Each row of a before or after table is a point. One or more steps were done to the points. Then noise was added and the rows were shuffled. The steps act on columns, c1 being the first. What was done? A step turns or swaps two columns, mirrors them in a line or flattens them onto one, adds a multiple of one to another, or multiplies or shifts one. Angles are multiples of 10 degrees, from the lower column toward the higher: turns from -170 to 170, lines from 10 to 170 but not 90. Use the fewest steps. Two steps may share a column if one is a turn and the other turns, adds or multiplies; they go together, in the order done. Otherwise the lowest column goes first.
In the rows, zero is written as 128.

Before:
[[108 134 111]
 [145 154 121]
 [ 72 151  89]
 [138  84 151]
 [143 142 113]
 [ 81 156 116]
 [177  81 188]
 [138 129  92]
 [140  91 156]
 [165 134 105]
 [145 130 125]
 [135 142  92]
 [ 77 171 112]]
After:
[[109 127 106]
 [181 214  92]
 [134 109 123]
 [136 169  89]
 [182 167 117]
 [192 162 113]
 [ 58  31 189]
 [117 118 123]
 [127 131 115]
 [ 88 100 157]
 [124 172  92]
 [143 163 110]
 [ 87 113 149]]
Steps: turn c1 and c2 by -130 degrees; add -1.5 times c3 to c2

Before, 9 rows:
[[135 152 151 110 180 169  96 170]
 [ 87 137 109 134 107 168  98 116]
 [150 121 142  82 114  80 148 126]
 [136  80 171 122 179 136 160 142]
 [107 143 120 151 123 132  57 101]
 [139 166  99 163  86 138  99  92]
 [180  96 179  67 112 111 150  98]
 [150  82 122  99 183 152 126 143]
 [101 144 108 133 145 142 122  66]]
After (9 x 8):
[[129 166 180 160 169 147 114 133]
 [132 130 124  93 119 137 158 116]
 [116 127 144 101 109 163 142 180]
 [120  98 178 130 150 230 129  77]
 [114 113 111 214 176  86 128 166]
 [106 139 108  92 110 227 141 126]
 [119 149 186 182 122 187 127 113]
 [106 111 115 173 143  11 123 139]
 [161 101  86  99 100 153 145 145]]
Steps: turn c1 and c4 by -50 degrees; turn c2 and c4 by -150 degrees; swap c3 and c5; multiply c6 by 2.5; turn c7 and c8 by 150 degrees; multiply c7 by 0.4

Before:
[[134 114  99 134 127 133 134 112 118 133 128 130]
 [120 131 134 108 139 122 140 130 135 128 118 130]
 [151 153 150 110 158  95 128 160 123 128 135 135]
 [112 139 117 114 130 141 137 141 117 137 125 131]
 [143 111 107 131 138 152 143 113 117 122 161 116]
 [110 135 113 134 116 109 129 131 124 125 146 123]
 [127 110 125 130 112 120 142 159 125 132 146 155]
 [132  98 106 128 116 123 116 143 126 115 135 136]
 [134 133 108 132 176 137 113 127 146 119 117 147]
 [148 111 126 139 153 142 120 131 145 129 101 109]]
After (10 x 12):
[[135  79 127 104 131 136 125 130 121 141 137 136]
 [121 121 108 127 177 141 117 132 144 116 114 142]
 [127 135 108 122 116 129 135  95 123 117 116 130]
 [156   8 138 152 158 120 134 134 125 126 129 116]
 [126 193 100 132 136 132 161 123 115 124 144 133]
 [123 145 117 148 151 122 102 113 145 127 121 124]
 [125  74 126 126 114 136 145 100 125 131 143 140]
 [112 107 125 108 115 119 148 132 124 124 127 116]
 [120 192 100 121 128 131 127 123 120 133 133 132]
 [144 120 138 117 137 126 117 130 134 126 137 127]]
Steps: turn c1 and c3 by -30 degrees; turn c1 and c4 by 70 degrees; turn c2 and c8 by 120 degrees; multiply c2 by 3; flatten c6 and c12 onto the line at 50 degrees; swap c7 and c11; turn c9 and c10 by -10 degrees
